Each row is a point. Each copy is the shape, with its points in the same order, turned, moved and blurred by noise. Say if it was mirrored as well.

Shape (6 x 3)
[[-38 -12 -14]
 [ 67 -28 -16]
 [  5   1   1]
 [  2  84  -6]
 [ 94  10 -50]
 [-33   4 -50]]
Copy 1 (6 x 3)
[[-46  -2  -7]
 [ 53 -18 -32]
 [ -1   8   2]
 [  0  88  17]
 [ 79  29 -61]
 [-47  21 -36]]
Copy 1 is: only turned
Copy 2 (6 x 3)
[[-21 -13  -9]
 [ 76 -52   2]
 [ 13 -10  16]
 [ 39  79  23]
 [114 -21 -10]
 [-10   8 -39]]
Copy 2 is: only turned
Copy 3 (6 x 3)
[[-42 -12 -12]
 [ 53 -47  12]
 [ -3  -3   9]
 [ 12  76  -2]
 [ 97 -16 -17]
 [-28  -1 -48]]
Copy 3 is: only turned

Shape (11 x 6)
[[-32 -26  67  73  -9 -64]
 [-11  -5 -80 -10 -11   7]
 [-55  96  -6   9   3 -16]
 [ 67 -45 -33  69 -22 -35]
 [ 29 -25  -8  13  86 -44]
 [ 21  78   3 -41   8 -44]
 [-16  35 -35 -72  14  36]
 [-22  40 -33 -49   2  17]
 [ 37 -12 -24  20 -95 -14]
 [ 45  35  39   6  30  23]
 [  2  22 -39  -8 -13  14]]
Copy 1 (11 x 6)
[[ 40  63 -86  66 -14  54]
 [-42 -42 -19  -6 -11 -35]
 [-46  86  22   4 -22 -18]
 [ 67 -38 -54  60  -9 -64]
 [ 27  -2 -41  10  94  -7]
 [ 25  63  14 -46  16 -41]
 [-44 -14  35 -53   6   2]
 [-37  -1  23 -41 -12 -13]
 [ 44 -25 -26  21 -76 -45]
 [ 45  19  46  16  25   9]
 [-20 -16   7   1 -18 -27]]
Copy 1 is: mirrored
Copy 2 (11 x 6)
[[ -11  -69   46   70   -5  -33]
 [ -25    1  -81    1  -15   31]
 [ -73   67    2   32  -23  -32]
 [  71  -45  -57   36  -33  -11]
 [  20  -24  -25  -18   56  -43]
 [ -11   47   16  -50  -44  -47]
 [ -46   39  -23  -63  -11   53]
 [ -53   33  -19  -40  -23   35]
 [  33  -42  -40   32 -103   23]
 [  46   41   38  -10    6    7]
 [ -16   25  -53  -11  -33   27]]
Copy 2 is: only turned
Copy 3 (11 x 6)
[[-36  -7  78  58 -11 -82]
 [  6   2 -67  10  15  14]
 [-75  87   0  39  13  11]
 [ 84 -20   9  67  21 -34]
 [  7 -14  23  10 107 -42]
 [ -2 104  20 -22  34  -4]
 [-27  33 -32 -50  26  56]
 [-25  38 -26 -30  17  39]
 [ 62  17   0  30 -58  -7]
 [  6  31  70  15  58  36]
 [  2  25 -25  12  16  30]]
Copy 3 is: only turned

Shape (14 x 9)
[[  2  61  -9 -36 -37  24  36  47 -14]
 [-43 -31 -49   9   0  17 -33 -33 -49]
 [-39  32 -66 -13  85 -73  27  -9 -56]
 [-53 -25  31  65 -15  54 -60   4 -35]
 [-58 -27  -7  84 -40  12 -40  24  37]
 [-31 -34 -48 -23  27 -44  42  -9 -48]
 [ -1  12  36 -27   5  55  42  44   2]
 [ 15  45  35 -26 -24  36 -12   7  13]
 [-75 -16  28  46 -19  48  -2 -55 -15]
 [ 32  26 -51  20  22  27  36  28   3]
 [ 10  52  10 -54 -32  72  46  30  37]
 [-93  22 -53  37  29  17 -20 -13 -67]
 [ 36  61  33 -17 -41  39  55   4 -10]
 [ 12  24   4  -5 -32  20  51  42 -21]]
Copy 1 (14 x 9)
[[-27  38  25 -36 -47  19  52  24 -34]
 [-21 -43 -43  25  13  21  -7 -54 -33]
 [-11   8 -27 -34  81 -72  51 -51 -68]
 [-37 -24   5  85  11  58 -39   5  -4]
 [-34  -9 -30 115 -25   4  17   7  31]
 [  0 -55 -16 -14  22 -47  55 -34 -55]
 [-24  -9  51 -22   0  41  58  46   3]
 [-11  32  57  -8 -33  32  17  -1  23]
 [-56 -38  37  81   1  52  18 -52 -19]
 [ 33  30 -22  -4  12  25  84   9  -4]
 [-33  27  44 -44 -56  60  83  19  23]
 [-65   4 -49  39  48  20   8 -43 -68]
 [ 15  36  78 -13 -48  45  64   5 -23]
 [  6   9  29  -3 -33  17  58  37 -34]]
Copy 1 is: only turned
Copy 2 (14 x 9)
[[-27 111 -41 -13   4  -5  23  17 -10]
 [-14 -23 -21  39 -27  40 -26 -16 -66]
 [ 26 -34 -39  47 -13 -21  85  58 -95]
 [-53   3  33  75 -48  57 -68  -3  -7]
 [-59  -7  -7  91 -67  -3 -42 -18  46]
 [-21 -33 -28  22   7 -22  52 -12 -72]
 [-62  56  10   6  47  12  24   2  19]
 [ -3  75  12 -13  -2  28 -15  17  33]
 [-26   2  35  74 -34  73  -2 -47  -3]
 [  9  38 -53  49  48 -21   6   6  -3]
 [-23  94 -44 -24  31  37  24  -8  49]
 [-29  -3 -38  92 -41  58  23  27 -76]
 [  3 121  16   3  17  -1  26 -31   6]
 [-40  78 -13  10  31 -24  15 -14 -10]]
Copy 2 is: mirrored
Copy 3 (14 x 9)
[[ 10 -48 -51 -46 -44  13   6  60  -6]
 [  4  27 -22 -15  22   2 -11 -45 -71]
 [-17 -84 -28 -36  56 -92 -12 -34 -25]
 [-27  51  37  40  10  47 -31  20 -57]
 [-49  88 -11  50  -4   3  -1  18   1]
 [ 12 -41 -25 -27  41 -58  56 -26 -48]
 [ -6 -28 -26 -43  14  65  33  60  11]
 [ 27 -13   4 -43 -31  47 -21  42  24]
 [-50  25  42  -8  -8  56  14 -26 -46]
 [  6 -55 -75   2  22  23 -18  10  19]
 [  6 -30 -63 -66 -32  84   3  55  36]
 [-70 -21 -13  -8  22 -25 -40 -23 -91]
 [ 27 -66 -15 -39 -41  67  11  38  22]
 [  8 -49 -35 -12 -18  23  32  52   0]]
Copy 3 is: mirrored
